Every row gives one point. Two turns around zero, p and q, are shown by what they do to some points. Write where each new point lands after one turn and then the other. Backwards means that the second turn is done in reverse. Each puzzle has new turns, and all numbers are rounded.
In the rows, 128 means zero.

Turn p:
[212 118] => [205  93]
[ 89 124] => [ 90 136]
[140 116] => [136 113]
[ 97 156] => [107 164]
[102 126] => [103 134]
Turn q:
[180 125] => [115 178]
[91 93] => [173 104]
[113 166] => [ 96 102]
Where do these land?
q, then p: [119  99] => [157 119]
q, then p backwards: [185 149] => [ 78 162]
p, then q: [ 80 136] => [120  80]

Turn p:
[ 90  90 118] => [112 175 104]
[188 162 159] => [154  57 135]
[160 130 100] => [167 128 144]
[ 65 162 137] => [ 62 139 154]
[138  96 126] => [146 140 102]
Turn q:
[117 160 106] => [167 139 127]
[184 112 177] => [ 74 123 181]
[162  87 187] => [ 53 124 154]
[107 121  72] => [168  98  94]
[ 95 140 124] => [143 148 103]
[102 148 102] => [164 136 108]
Where do these land?
p, then q backwards: [ 86 150 133] => [145 112 170]
p, then q: [ 95 128 150] => [143 141  94]
p, then q backwards: [ 98 136 139] => [131 110 156]
p, then q: [132 140 158] => [117 112 102]
p, then q backwards: [225 114  65] => [133 210  45]
p, then q: [132 100 124] => [151 118 141]

Turn p:
[162 131 147 127 124 122] => [141 135 109 106 150 125]
[106  98 147 116 152 126] => [129 161 143 156 137 144]
[131 141 128 148 141 183] => [131  86 161 127 156 138]
[181 109 108 132 135  80] => [138 134  53 137 137 119]
[ 77 104 105  99 150  88] => [118 165 125 176  78 147]
[151 131 122 155  55 188] => [ 72  82 146  78 161  94]
[ 58 114 141 155 150 119] => [137 149 178 180 108 107]
[160 196 126  92 118 118] => [158 111 107  64  98 151]
Turn q:
[197 147 136 171 114 138] => [115 123 116 165 108  56]
[129 106 151  98 122 125] => [124 150 117  92 124 131]
[109 180 109 132 103 107] => [176 136 135 163 157 130]
[122 116 225 125 161 151] => [ 62 135  97  76 180 107]
[116 110 103 143 141  62] => [115 169 159 165 114 167]
[111 129  92  98 151 152] => [145  94 112 120 115 169]
[112 108  81 128 103 160] => [160  91 160 114  99 137]
Where do these land?
p, then q: [165 132  86  89 131 122] => [159  85 144 111  96 144]
p, then q: [170 129 150 124 162 152] => [ 98  96  91 129 103 136]
q, then p backwards: [ 80 165 163 127 120 170] => [186 133 153 159 130 170]
q, then p: [ 80  90 127  85 151  83] => [125  93 184  88 136 174]
q, then p backwards: [142 114  93 154  76 114] => [ 71 154 147 151 139 113]
p, then q backwards: [165 162 167 164 144 113] => [117 167 136 102  75 154]
q, then p backwards: [147 108 108 104  88 119] => [107 164 146 119 128  93]
q, then p: [ 75 124 130 177 152 151] => [135 165 168 170 165 141]

Turn p:
[161  96  71  86  85  94 172 188] => [103 107 106 103  71 128  27 124]
[128 144 155 142 108 159 127  82] => [130 126 165 130 162 119 155 164]
[138  75 127 147 154 107  88 118] => [145 128  85 169 106 160 149 148]
[105 165 125  93 100 121 142 162] => [126 114 127  77 141 102 101  98]
[132 136 154 116 143 163  95  97] => [138 154 135 112 153 146 169 154]
[ 85 139 158 131 155 155 167 114] => [120 123 171 135 170 150 146  89]
[131 140 116 130 152 160  97 100] => [136 176 126 135 149 131 150 145]
[100 138  98  93  65 103 144 145] => [140  94 115  95 145  98  62 125]
[114 135 155 180 142 156 134 153] => [ 81 120 132 150 142 117 170 106]
[171 105 129 123 130  65 143 168] => [131  97 112 125  48 133 110 115]
[144 135 118 168 174 125 100  80] => [157 170 134 179 120 123 169 141]
Turn q:
[127 127 143 138 162  97 170 137] => [154 153 125 114  97  97 149 107]
[111 131 119 130 126 100  64 125] => [139 109 113 140 120 128  74 167]
[155 119 121 105 136 199 191 110] => [ 72 146 153 120 138 154 181  73]
[181 156 107 117 104 128 130 152] => [143 100 173  99 159 135 118 109]
[ 94 128  77  97 137 154  87 162] => [108  97 161 137  90 172 117 176]
[100 168  85 161 176 118 128  95] => [119 113  78  77  74 144 113 123]
[117 116 181 104 123 112 164 115] => [119 148 123 152 135  71 158 118]
[157 105 137 132 130 114 118 116] => [135 153 132 135 142 122 101 114]
[108 109 112 150 127 225 110 147] => [105 119 123 165 130 220 160 131]
[138 112 152 147  74  59 135 116] => [164 156 114 112 181  74 114 155]
[120 137 174 128 111 101 110 134] => [153 114 113 156 144  91 122 138]
Where do these land?
p, then q: [ 89 104 146 104 140 102 117 123] => [100 154 143 125 133 161 115  97]
p, then q backwards: [128  89 126  95 142 112 123 175] => [124 150 103 165 164 151 111 101]
p, then q: [126 134 117 146 180 125 102 139] => [117 115 105  77 140 132 141 114]
p, then q backwards: [ 85 115 137 104 104 142 108 131] => [139 151 121 158  86 133 118 110]
q, then p: [183 161 119 156 100 142  96  84] => [161 189 100 144 147 178 142 138]
p, then q backwards: [152 176  94 183 155 142 104 165] => [106  95 173 102 158 112 179  84]
q, then p: [121 151 137  96 103  99 160 116] => [162  98 125 126 105 145 113  94]
p, then q backwards: [115 117 170  93 112  83 168 120] => [157 184 102 130 137 133 107 172]
q, then p backwards: [156 151  78 146 178 176 120 135] => [134  93 157  80 166 113 169 163]
q, then p: [121 103 193 106 113 133 182 138] => [144 104 183 166 101 102 131  86]
q, then p backwards: [133 108  91 180  81 151 127  81] => [ 98  99 122  81 129 190  90 140]
